Each point is reached from the start by the listed moves, each made once or not at all, plus a little noise. Is the number of moves made odd or even? Then give how often each move was made.

Moves:
(1): [48  2]
(2): [-16  40]
Start: [ 35 -19]
Points:
[66 19] => even (1, 1)
[ 30 -23] => even (0, 0)

Moves:
(1): [ 22  -6   4  10 -13   0 -32  26 -43]
(2): [ 28  26  18 -37  -4  35 -51  -7  18]
(3): [-15   9  45  51  -4 -11 -12  -8  -7]
(4): [ 12  26 -31  21  10  -6  -7 -14  -4]
(5): [  8  -7  13  -5  30 -46   5  27  47]
(6): [-36 -30 -37  51 -27  -3  -8   8  51]
Start: [ 15 -25   5   0  49  20  23  13 -27]
Points:
[-25 -20 -18 121  27  -1  -2   0  11] => odd (0, 0, 1, 1, 0, 1)
[-37 -47  15 103  17   6   2  15  20] => even (0, 0, 1, 0, 0, 1)
[ -3 -15  48  51  48  11  12   6 -36] => odd (0, 0, 1, 0, 0, 0)
[ 23 -42 -45  73  48 -35 -17  61  26] => even (1, 0, 0, 1, 1, 1)

Moves:
(1): [ -7 -25  -5   2  -6  -4  -6  26  24  -9  -5]
(2): [  2  13  -1 -22  -9  10  18 -17 -13  26  14]
(3): [  6  -4  -2   5   3  23   3 -23 -16  10 -11]
(4): [  0  28 -12  20  10 -23  -9   3   1  20 -16]
(5): [-17  14  -1  35   8 -14   5  -2  17   1  16]
(6): [-15  -2 -11  -3  11   1  15  -9 -12  -4  10]
(7): [ 15 -20  -8  -8 -15  -5  19  -1  -6 -13  10]
(8): [ -5   9   4   3 -22  28   0   1 -15   2 -21]
(9): [ -5 -13   2  -6 -16   7  -5 -21 -12  -3   1]
(10): [ -5 -14  24  -8  -8  28  31 -12  -6  10 -45]
(11): [ -4 -13  22  15  -4  19  -1   0 -24  20 -17]
Start: [-21 -24  11  -9  -3  21 -14 -11 -21  -1 -26]
Points:
[-35 -42  42 -20 -49  84  13 -44 -56   7 -93] => odd (0, 0, 0, 0, 0, 0, 0, 1, 1, 1, 0)
[-57 -22  25  22 -11  87  40 -57 -54  17 -77] => odd (0, 0, 1, 0, 1, 1, 0, 1, 0, 1, 0)
[-48 -33  49 -23 -35 106  48 -48 -93  52 -87] => odd (0, 1, 0, 0, 0, 1, 0, 1, 0, 1, 1)
[-58  11   3   5 -15  46  22 -39 -46  23  -8] => even (0, 1, 0, 0, 1, 1, 0, 1, 0, 0, 0)
[-47 -24  -4 -10 -47  49  40 -60 -64   5   4] => even (0, 1, 0, 0, 1, 1, 1, 1, 1, 0, 0)
[-35 -81  34 -27 -54 121  63 -46 -90  41 -92] => even (1, 1, 1, 0, 0, 1, 1, 1, 0, 1, 1)

Moves:
(1): [  0 -11 -33 -26 -20  10  40 -21  21  19 -10 -10  -1 -26   2   8   9]
(2): [  7 -24  20   1   5  -1   2  10 -32 -16   4  -8  38  -3 -24   8 -52]
(3): [ 34 -21 -12 -35 -14  16 -29 -13 -11  -2  -1   7 -19 -12 -51  13  14]
(4): [ -9   4   6  22  27 -24  30  18  -6  29  -4   1 -10  22  15  26  11]
(5): [-15   2  -4  -3  -3  -3  -6 -24 -28   4   5   8  -7 -16  19  11 -52]
(6): [-11  31  -4  13 -17  17  12   1  23 -14   0 -10 -16   3 -24 -13 -21]
(7): [-14 -22  14   6  10 -24  13   2   0   4 -11 -17 -15  10  -7   1 -10]
(8): [ 10  40   0  -7  -7  -8  10   4  31 -16  14  -8 -19  -5  20 -21  10]
(9): [ 15  -1   9 -17  -4   6  41  22  13   8  -4  -6 -18   0   5   6 -24]
(10): [  7  -6  -8   5  13  -7 -16  -6  19  10  -3   0 -10 -15   5  28 -14]
(11): [ -1   2 -14  20  23   5 -13  10  15  -6  12  -2  15  19  -9 -12  16]
(12): [-25   9  -7   4 -21 -30 -15 -21  -9 -11  30  12  -7 -11  37 -13 -12]
(13): [ 11  -4  -4  11   5 -19  24  12  -5  -5   4  14   5 -18 -29 -10 -16]
(14): [  9  11  -1  28  13   3  -1  17 -12 -16  -9   7   0   9 -18   4   6]
Start: [  6   7 -24  21  -1   3  -4   1  13  13   2  -3  -6   1  24  10 -10]
Points:
[ 17  42 -54  69   9 -27  41  18  -6  -2  37  28 -59  -1 -30  25 -89] => odd (0, 0, 1, 1, 1, 1, 0, 0, 1, 0, 1, 1, 1, 1)
[  35  -12  -70  -26  -45  -42    7  -56   -2   -1   44   11  -27 -103
    3   32 -121] => even (1, 1, 1, 0, 1, 0, 0, 1, 0, 1, 0, 1, 1, 0)
[  6 -19 -34  16 -10 -55 117  23  -3  38  21   5  -1 -34  27  34 -94] => even (1, 1, 0, 1, 0, 0, 0, 0, 1, 0, 0, 1, 1, 0)
[ 25  -5 -72  60  26 -11  75  25  37  23 -16 -13 -44  13 -97  28   1] => even (1, 0, 1, 1, 0, 1, 1, 0, 0, 0, 1, 0, 1, 1)
[ -8  86 -76  64  -2 -41 116  19  54   9  38   3 -59 -19  43  -6 -84] => even (1, 0, 0, 1, 1, 1, 0, 1, 1, 0, 1, 1, 1, 1)
[  22  -17  -56  -33  -49   42   13  -43  -14    4    2  -14  -11  -52
  -57   36 -112] => odd (1, 1, 1, 0, 1, 1, 0, 0, 0, 0, 0, 0, 0, 0)
[ 18 -26 -22   2   9  -7 105  31   9  57 -10 -29   6  -6  21  58 -66] => even (1, 1, 0, 1, 0, 0, 0, 0, 1, 0, 0, 0, 0, 0)

Moves:
(1): [ -3 -20   1 -34 -27  -7  -9   0  12  17   9  11  20  15  -8   3  10   8
  -7  28  -3  -1 -16  -8  30]
(2): [ 12   2   2   5 -35  -2  -6 -19 -24  18  -6   4   0  14   5  14   1  -8
  14   0   4 -19  -8  -1 -24]
(3): [ 10  -8  14   3   0  -1  -9  10 -17   0   0  17   0  29  -4 -12 -12   3
  -7  16   1  -2  10  10   4]
(4): [  5  -6  10  -8  -3   0  -9  -6  22  -7  -4  17  -8   4  -6  -4  -7   6
  -6 -15   4   5   0   7  -4]
(5): [  3 -12  23  11  -8 -10   6   8  16  14 -19  -4 -21  18   9 -26  32  19
  18  13  -1   7  -2   7  14]
(6): [ 41  -2   5   2  15 -27   3  -6 -10  -6   8  14  -4   5  18  -1  -2  12
 -15   2 -13  16  22 -21   6]
(7): [  4   4  -8 -11  13   4  14   3   3  18  -2  -2  14  -3  21 -17   5  11
  19 -20 -14   0  -1 -17  -3]
(8): [ -6   8  21   3 -11  19   2  21   6 -20   1  -5  -5   1  -3  -8  -2  -4
  -6  26   2  10   0   4 -10]
(9): [ -1  -1  -9  -5  -7 -22 -13  21  -3   2   0   6   4  -8   1 -10 -12  11
 -12  15   1  -1  -3   2  -2]
(10): [ -1   7   0 -14 -10   3  -4  18   2  16  14   2   3 -15  23  10  17   6
   1  -2 -14  11  -2 -11 -10]
(11): [-13   9  -1   4 -13   5 -11  -1 -12   3 -17   3  -6  17   3   5   1   7
  -4  15   0 -25   2  -8 -17]
(12): [-16  -5  13  -1 -23 -14  -3   8  18 -12   7  -8   1   6  -7  10  -2  10
   3 -35  -5  15   8  -3   3]
(13): [ 10   1  -6   3   6  -4   3 -16   4  -2 -19   2   9  16 -17   6  29 -14
   8 -20   6  -4 -12  10 -10]
(14): [ -9  16   5   9  25   3   7  -1  -8  -7  21   0 -16   0  11  -8  -6 -13
  -5   4  -5  13  18   5  -6]
(15): [ -6  17  -1  -5   4 -11 -10  -2  -2  -1   9  -7   1 -17   2 -12   8  -2
  20   4  21  -3  12  -8  16]
(16): [-11   4  -7  26 -25   2 -15  -6  -3   5  -3   1   7 -12  30  -7 -13  11
  -3   8   8   1   7  -5   5]
(17): [-1  0 -4  3 12 -4 12  5 -6 -3  9 12  9 -4 10 -4 -7 -1  1 11  5  1 -4  1
 -1]
(18): [  2   1  -7   7   2  12  11  -5  -9   3   4   8  15  -5   6   0 -10  25
  -7 -12 -16  12 -17   4  -6]
(19): [ -1  16  -5 -10  -5  -7 -17   2   5 -15  14  -2   2   8   3  24  -5 -16
   4  14  -5  -7  -4  -5  -7]
(20): [  7   3  -5  -5  -5   2  15   3   3   5  10  -1   4  -6   3   2   3  -3
   3   8  -5 -14  -2  -8  15]
(21): [  7  15 -11  -8  15   1  24 -20   4   5 -11   2 -14   4  -2   1   7  14
   2  14   2  -5  16  11  11]
(22): [  0   8  23  -8  11 -11  12  21   8  19   0   8   0  -3   7   3  15 -17
  11  13  -7 -11  -4  10 -22]
(23): [ -8   6   0 -18  -7  22  19  -7  -9 -24  -3   0  -9  -7  16  12  11 -15
 -10   2  -8  -1   2 -11  13]
(24): [ -2   4  -3 -11   6   0   8   8   7  13   0   6  13   8 -14  12  -6  -9
 -16   5   8   4  -9  -6  13]
Start: [  4   8  -2 -19   3 -36  18   4  -1  21   9  -4 -17 -15  15  16  -2 -10
  12 -17  -5   4   1   9   0]
Points:
[ 18  10  -5 -92 -14 -42  73  25  46 109  11  12   1   5  45   2  65  37
  33  29 -31   4 -15 -22  71] => odd (1, 0, 0, 0, 1, 0, 1, 0, 0, 1, 0, 0, 0, 0, 0, 0, 0, 0, 0, 1, 1, 0, 0, 1)
[ 63  62  -8 -63  -2 -99  40  16 -15  56  46  36  -1  45  53  49  16  -4
  11 -17 -44   9  33 -24 -10] => odd (0, 1, 1, 0, 0, 1, 1, 0, 1, 1, 0, 1, 1, 1, 0, 0, 0, 0, 1, 1, 1, 0, 0, 1)
[  37   24   37 -102  -10  -76   71   83   31   42   37   40    9   10
   76    6   41  -14    2   99  -44    5  -20  -42   47] => even (1, 0, 0, 0, 1, 1, 1, 1, 1, 0, 0, 0, 0, 0, 0, 0, 1, 0, 1, 1, 0, 1, 1, 1)
[  0   5  24  18 -80 -41 -16 -19  -3  54 -42  17 -44  26  55  -2  12  25
  31   3  10 -27  -2  10 -26] => odd (0, 1, 0, 1, 1, 0, 0, 0, 0, 0, 1, 0, 0, 0, 0, 1, 0, 0, 0, 0, 0, 0, 0, 0)
[ -5  41   6 -77  -7 -78  11  13  40  73  -9  34 -33  25  15  -6  72  23
  11  42  15   4   4  10  35] => odd (1, 0, 0, 1, 1, 0, 0, 0, 1, 1, 1, 0, 1, 1, 1, 0, 0, 0, 0, 0, 1, 0, 0, 1)
[ 50  25   9 -64   8 -59  62 -15  31  74   5  57 -23  45  39  16  67  49
 -15  22 -42  21  -2 -10  35] => even (1, 0, 0, 1, 1, 1, 0, 0, 0, 1, 1, 0, 1, 1, 0, 0, 0, 1, 0, 1, 1, 0, 0, 1)
[ 10  28  23 -75  -1 -39  59  32  29  53  14  28   4  -2  23  26  67 -17
  23  52 -13   5 -20  26 -12] => odd (1, 0, 0, 0, 0, 0, 0, 1, 0, 1, 0, 0, 1, 0, 0, 0, 1, 0, 0, 0, 1, 1, 0, 0)
[ 43  63  52 -99  -9 -78  41   9 -18  68  31  72 -48  50 121   4  67   6
  47  80 -36 -20  42 -30   1] => even (1, 1, 1, 1, 1, 1, 1, 0, 0, 1, 1, 0, 0, 1, 1, 0, 1, 0, 1, 0, 1, 1, 1, 0)
